Each row of a before or after table is a point. One or more steps were done to the points. Then noise was added and the rows were shuffled. The steps act on how far a point lies along the listed directions, d1 being the first. Write out the steps. A step turns or swaps two directions, mirrors them in a line or flattens them onto one, adds a multiple of one to another, or multiplies one. Angles are multiples of 10 degrees, from the lower direction toward the higher: turns from -170 to 170, lines from 10 to 170 but not 90. Use the fewest steps. Two steps may share a direction if one is a turn and the other turns, adds or multiplies; they go together, in the order done. Otherwise the lowest direction goes first.
(in the rows, 128 means zero)

Directions:
(1): [168 129 169]
(2): [169 128  88]
(3): [129  71 129]
Before, 9 rows:
[[ 91 128 142]
 [ 33 157 208]
 [109 125 116]
 [108 152 106]
 [117  92 146]
 [ 99  82 109]
 [121 129 105]
 [111  92  99]
 [136  88 125]]
After, 9 rows:
[[113 165 143]
 [ 41  97 213]
 [157 158 150]
 [145  99 146]
 [152 124 134]
 [138 130 146]
 [109 126 166]
 [133 171 121]
 [151 166 166]]
Steps: turn d1 and d3 by -170 degrees

Directions:
(1): [106 104 108  63 137 154 159 113  81]
(2): [ 55  97 160 131 131  87 112 105 134]
(3): [131  94  78 171  79 121 117 105  93]
(4): [173  76 160 131 155  94 127 157  92]
Before:
[[130 102  91 145 127 121 125 108  79]
 [122 101 111 106 131 124 141 118  93]
 [120  93 111 174  92 103 104 119 111]
 [113  97  92 102 113 129 134  99  81]
 [ 81 124 131  92 137 150 141 120  99]
 [154 240 105 121  87 187 117 145 201]
 [139  93  54 121  83 146 139 112  96]
 [196 207 132 156 128 146 117 153 184]
 [159  76  66 107 103 155 143 115  83]
 [ 95  51 117 139  88  97 117  90  84]
 [143 119  87 154  99 125 133 128  87]]
After (11 x 9):
[[ 41 110 217 133 124  56  82 126 175]
 [129 101  87 105 113 135 134 103  74]
 [163 109  90 174  90 125 113 130 108]
 [189  91  76 135  87 146 141 120  74]
 [ 93  92  65 107  85 154 131  85 110]
 [ 75 165 177 163 130  85  90 113 197]
 [105 127  88 154  96 121 128 112  99]
 [131 124  76 145 117 135 130 107  87]
 [ 94  77  70 123  83 122 126  94  98]
 [127 122  96 104 123 140 142 117 101]
 [122 109 136  90 148 148 146 142  81]]
Steps: turn d2 and d4 by 130 degrees

Directions:
(1): [148 114  98 118  76 117  99 107  73 198 151 100 117 115]
(2): [114 160  97  96 189 131 160  80 132 146 140 116  66 105]
Before, 9 rows:
[[135 132 141 136 110 117 132 126  93 146 140 111 142 130]
 [114 153 115 118 156 132 158 107 145 140 130 137 100 120]
 [153  98 138 142  66 107  92 165 101 148 128 124 181 148]
 [122 139  95 117 183 137 145 117 152 136 123 115  99 119]
 [127 172 115  94 217 141 172  68 161  94 110 122  69 108]
 [131 135 102 109 127 147 129  82  90 179 142 102  95 100]
 [ 99 164 129 108 249 144 214 109 193  55 102 161  70 108]
 [135 117 127 143 136 146 106 131 137 129 125 126 151 133]
 [144  84 139 144  67 123  67 143 129 125 129 136 169 134]]
After (9 x 14):
[[146 114 122 127  95 109 108 144 102 155 133 116 150 138]
 [135 135 139 133 114 115 135 122  93 147 142 111 136 129]
 [126 128 108 127 163 136 134 133 151 129 119 119 120 126]
 [134 123 123 141 142 147 109 124 139 130 127 126 143 131]
 [137  99 124 129  95 125  84 120 130 134 136 132 139 123]
 [135 128 111 119 109 145 119  98  89 173 139 105 114 107]
 [136 152 134 114 180 138 152 100 161  83 103 130 109 122]
 [120 143 124 127 140 130 149 122 143 135 126 141 119 129]
 [107 142 149 127 213 142 192 137 190  44  95 168 109 124]]
Steps: multiply d2 by 0.4
